Rows are points. Each copy is the shape, with its points in the same order, stretched, turned, moved and blurred by noise. Say if it was mirrored as well.

Shape (6 x 3):
array([[ 3.1, -0.5, -0.7],
       [-3.3, -4.5, -2.1],
       [-4.6, -0.2, -3.5],
       [ 3.3, -3.1,  2.5],
       [ 2.5,  3.0,  4.6],
       [-3.2,  1.8,  3.3]])
Copy 1:
array([[ 4.0,  1.2, -2.8],
       [-0.8, -5.1, -0.2],
       [-3.3, -1.1, -0.4],
       [ 6.4, -1.1, -0.3],
       [ 6.2,  4.6,  2.5],
       [ 0.9,  2.4,  5.5]])
Copy 1 is: only turned
Copy 2 (6 x 3):
array([[ 2.6,  0.7, -0.1],
       [-1.1, -3.9, -1.2],
       [ 0.4, -6.9,  2.3],
       [-1.5,  3.8, -0.6],
       [ 1.2,  3.3,  5.4],
       [-0.9, -2.0,  6.2]])
Copy 2 is: mirrored

Shape, 10 rows:
array([[ 2.6, -0.7,  1.0, -5.9, -3.4, -3.0],
       [ 1.1, -3.2, -1.7,  0.0, -4.0,  0.9],
       [ 2.0,  0.9, -3.1, -0.2, 10.8, -1.3],
       [-1.4,  3.3, -0.6,  4.1, -5.0,  1.7],
       [-0.8,  3.8, -1.3, -1.4, -5.5,  2.7],
       [-2.3, -3.4,  2.3,  2.8,  2.5,  1.6],
       [-0.5, -3.5,  2.2,  2.6, -4.7, -0.6],
       [-0.5,  2.9, -0.4,  0.5,  1.5,  1.9],
       [ 1.1, -3.4, -0.8, -7.0, -3.9, -0.8],
       [-4.0,  2.9, -2.4,  0.3, -5.2, -0.6]])
Copy 1 (10 x 6):
array([[ 3.2, -3.5,  0.3, -4.5, -0.6, -2.4],
       [ 0.8, -4.2, -1.6,  0.0, -3.5,  1.7],
       [ 1.9,  1.8,  0.5,  2.8, 10.0,  3.5],
       [-3.0,  3.0, -1.0,  1.7, -5.3, -0.1],
       [-2.1,  2.2, -2.2, -3.5, -4.5,  0.3],
       [-0.8, -2.8,  4.1,  2.9,  0.4,  4.5],
       [ 0.2, -4.3,  2.3,  1.8, -4.8,  0.2],
       [-1.4,  2.9,  0.4,  0.0,  0.8,  2.0],
       [ 2.4, -6.7, -1.1, -5.8, -0.6,  0.3],
       [-4.9,  0.3, -2.0, -0.8, -2.6, -2.0]])
Copy 1 is: only turned
Copy 2 (10 x 6):
array([[ 7.5,  0.2, -0.2, -5.7, -0.2, -1.7],
       [ 4.9, -0.5, -0.1,  1.1, -3.1,  0.7],
       [ 2.5, -4.1, -3.3,  1.4, 11.4, -0.6],
       [ 0.2,  6.3, -0.4,  3.2, -2.3, -1.1],
       [ 1.1,  5.3, -2.9, -1.5, -3.0,  0.3],
       [-0.6, -2.9,  3.8,  1.5,  2.1, -0.7],
       [ 4.1,  0.3,  4.3,  1.3, -2.8, -2.2],
       [ 0.1,  2.4, -1.7,  0.0,  3.2,  0.0],
       [ 8.0, -2.1, -1.4, -5.6, -2.9, -0.6],
       [ 0.7,  3.4, -3.2,  0.5, -3.0, -3.7]])
Copy 2 is: only turned
Copy 3:
array([[-1.1, -1.4,  2.5, -2.6, -5.4, -3.0],
       [ 1.0, -5.1,  0.2,  2.0, -3.3,  1.0],
       [ 1.9,  0.7, -4.9, -2.8,  8.9, -6.8],
       [-2.1,  1.4, -2.3,  4.4, -2.6,  4.9],
       [-5.7, -0.9, -0.6,  1.5, -3.2,  3.8],
       [ 6.0, -0.6, -0.2, -0.4,  2.6,  3.4],
       [ 4.7, -1.2,  1.3,  2.4, -4.6,  3.2],
       [-1.2,  0.9, -1.6,  0.1,  2.7,  1.3],
       [-0.5, -5.9,  2.0, -3.8, -5.5, -1.3],
       [-3.0,  0.4, -4.7,  0.0, -5.4,  4.6]])
Copy 3 is: mirrored

Shape, 13 rows:
array([[ 4.2,  0.7, -2.7, -6.7,  2.5, -4.3,  2.3,  2.2],
       [ 4.7, -1.3, -1.6, -4.5,  1.3,  0.0,  5.5, -2.5],
       [ 2.3, -2.8, -0.3,  2.0, -4.3, -3.6,  3.3,  2.3],
       [-2.7,  0.7,  4.1, -1.0,  0.8,  2.4,  0.2,  3.5],
       [ 3.7,  6.9,  1.5, -2.5,  0.5,  3.7,  5.0, -4.1],
       [ 4.1, -1.6, -6.7, -5.1,  1.5, -1.8,  4.1,  0.3],
       [ 6.5,  3.9,  5.6,  2.6,  2.6,  2.7, -0.4, -3.3],
       [-1.4,  2.2,  6.7, -4.6, -5.4,  3.6, -2.1, -0.7],
       [ 0.3, -2.2,  2.2,  2.6, -4.0,  3.5, -1.3,  3.8],
       [ 3.5,  0.0, -2.5, -1.6,  0.0, -1.2,  0.7, -2.8],
       [-0.9, -2.2, -3.6,  0.0, -1.1, -4.3,  1.9, -1.3],
       [ 1.2, -6.3, -1.9, -4.3, -0.4, -1.5,  5.3, -1.9],
       [-1.6,  1.2,  4.4, -3.5, -3.5,  6.2, -3.6,  1.6]])
Copy 1, 13 rows:
array([[ 1.3,  3.5, -3.2, -8.6,  2.6, -4.6,  2.2,  1.1],
       [ 0.1,  4.1, -0.4, -6.3, -2.8, -0.5,  0.9,  1.9],
       [ 1.0, -3.2,  1.1, -0.6, -2.8, -4.2,  3.5,  3.5],
       [-1.4, -3.0,  1.4, -3.3,  5.0,  3.0, -0.4, -0.1],
       [-2.0,  4.5,  0.0, -5.2, -2.4,  5.2,  4.2, -3.1],
       [-0.7,  4.6, -4.5, -6.8, -1.6, -3.8,  1.6,  4.7],
       [ 4.1,  3.6,  4.4,  0.2, -0.6,  5.9,  3.3, -3.3],
       [ 0.6, -5.7, -1.9, -2.6,  1.4,  4.4, -1.8, -6.2],
       [ 1.3, -5.6, -0.2,  1.7,  0.3,  2.5,  2.0,  3.0],
       [ 0.3,  3.4, -1.8, -1.1, -1.6, -1.4,  0.9,  0.2],
       [-3.4,  0.8,  0.1, -0.5, -0.9, -5.0, -0.2,  2.8],
       [-0.7,  0.7,  0.3, -4.8, -3.9, -2.9, -2.7,  4.5],
       [ 0.4, -4.7, -2.8, -1.6,  4.0,  6.0, -1.2, -2.6]])
Copy 1 is: mirrored
Copy 2:
array([[ 4.7, -4.0, -2.6, -2.1,  3.4, -5.8,  2.3, -0.7],
       [ 3.2, -2.1, -4.9, -4.2,  0.1, -1.0,  4.2, -1.6],
       [ 1.5, -1.4, -1.0,  2.5, -4.4, -3.2,  5.4,  2.3],
       [-0.1, -2.8,  4.2, -1.5,  1.0,  1.9,  0.7,  3.1],
       [ 1.5,  4.5, -3.9, -3.1,  3.8,  3.5,  1.5, -0.5],
       [ 3.3, -4.9, -6.6, -2.1,  0.6, -3.8,  2.0, -0.5],
       [ 4.8,  3.4,  1.7,  2.0,  1.1,  4.5,  1.8, -5.1],
       [ 1.9,  2.9,  4.9, -6.1, -2.2,  0.6, -1.1,  4.2],
       [ 2.8, -2.3,  3.1,  1.8, -4.9,  2.2,  0.8,  4.1],
       [ 1.8, -0.4, -3.0, -1.0, -1.4, -2.2,  0.6, -2.5],
       [-2.8, -2.0, -2.3, -0.2, -2.7, -4.4,  2.0, -0.5],
       [ 0.5, -5.4, -3.3, -5.6, -3.8, -2.7,  5.1, -0.2],
       [ 2.8, -0.4,  4.9, -4.2, -2.1,  2.4, -3.2,  4.7]])
Copy 2 is: only turned
